Every row gives one point. Each copy is the shape, with its points in the same order, turned, moved and blurred by noise. Say if it was mirrored as well.
In the rows, 128 means zero.

Shape, 9 rows:
[[107 110 111]
 [126 109 138]
 [147 123 175]
 [ 99 145  33]
 [ 94 179 150]
 [160 127  98]
 [117  96 157]
 [ 76 107 140]
 [ 80 104 120]]
Copy 1:
[[ 95 127 120]
 [113 144 110]
 [162 157 108]
 [ 62  59 169]
 [127 167 179]
 [133  90 119]
 [119 163 101]
 [ 81 171 128]
 [ 74 153 126]]
Copy 1 is: mirrored
Copy 2 (9 x 3):
[[107  97 121]
 [121 123 139]
 [123 166 146]
 [110  68  37]
 [ 64 161  95]
 [154 121  90]
 [109 130 162]
 [ 73 114 146]
 [ 85  95 135]]
Copy 2 is: only turned

Shape:
[[155 104 165 153]
 [129 147 150 136]
 [157 124 120 156]
 [163  87 122 188]
 [130 101 180  77]
 [169 204 119 107]
 [118 139 149  85]]
Copy 1 (7 x 4):
[[122 104 127  63]
 [125 124 157 112]
 [138 140 115  94]
 [117 142  79  65]
 [135  39 139 109]
 [196 151 182 137]
 [139  79 146 147]]
Copy 1 is: mirrored
Copy 2, 7 rows:
[[168 105 178 119]
 [128 108 145  99]
 [154 142 149 126]
 [194 138 154 152]
 [ 98  76 206 123]
 [ 91 171 145  62]
 [ 84  99 167 112]]
Copy 2 is: mirrored
Copy 3 (7 x 4):
[[155 114 160 131]
 [130 146 135 116]
 [111 105 159 129]
 [124  92 175 175]
 [196 130 105  90]
 [ 78 138 139  53]
 [149 141  95  91]]
Copy 3 is: mirrored

Shape, 12 rows:
[[151 118 100 116 158 102 159 161]
 [170  81 134 141 155 124 120 102]
 [116 155 133 139 164  87  80  27]
 [120 132 149  99 164 110 161 154]
 [108 124  92  48  75 119  70 157]
 [192 149 103 146  94 114  55 144]
 [133 154 106 130 145 105 138  70]
 [141 127 157 143 159  98 158  84]
 [127 147 120 117 112 132 154 123]
 [124 118 125  23 156  88 153 154]
 [149 137  96 141 171 181 150 158]
 [127 126  92 153 166  92 137 163]]
Copy 1 (12 x 8):
[[157 136 114  99 139 134 177  98]
 [166  72 134 123 135 109 130  91]
 [131 106 221 113 158  73  92 148]
 [154 136 162 105 129 171 170  92]
 [136 174 116  35  70 149  86 137]
 [212 156  96 118 136 106  69 142]
 [140 121 176 126 141  97 151 157]
 [154  95 191 144 133 111 156 100]
 [143 142 144 129 106 148 150 142]
 [158 144 163  27  97 164 185  89]
 [151  98  97 127 165 179 163 146]
 [139 154 121 122 173 131 155  91]]
Copy 1 is: mirrored
Copy 2, 12 rows:
[[120 112 100 122 161 107 131 176]
 [144  98 124 160 200 130 111 129]
 [115 125 111 150 187  63 103  22]
 [ 86 135 130 115 157 107 141 159]
 [145 107 157  70  95 122  39 130]
 [215  84 140  85 157 117 130  95]
 [121 130  78 149 152  93 126  80]
 [110 133 116 178 179  89 151 109]
 [113 122 111 132 112 125 137 122]
 [ 91 174 124  96 142  97  75 186]
 [105  93  77 106 159 170 169 136]
 [121  75  92 105 164  79 146 159]]
Copy 2 is: mirrored
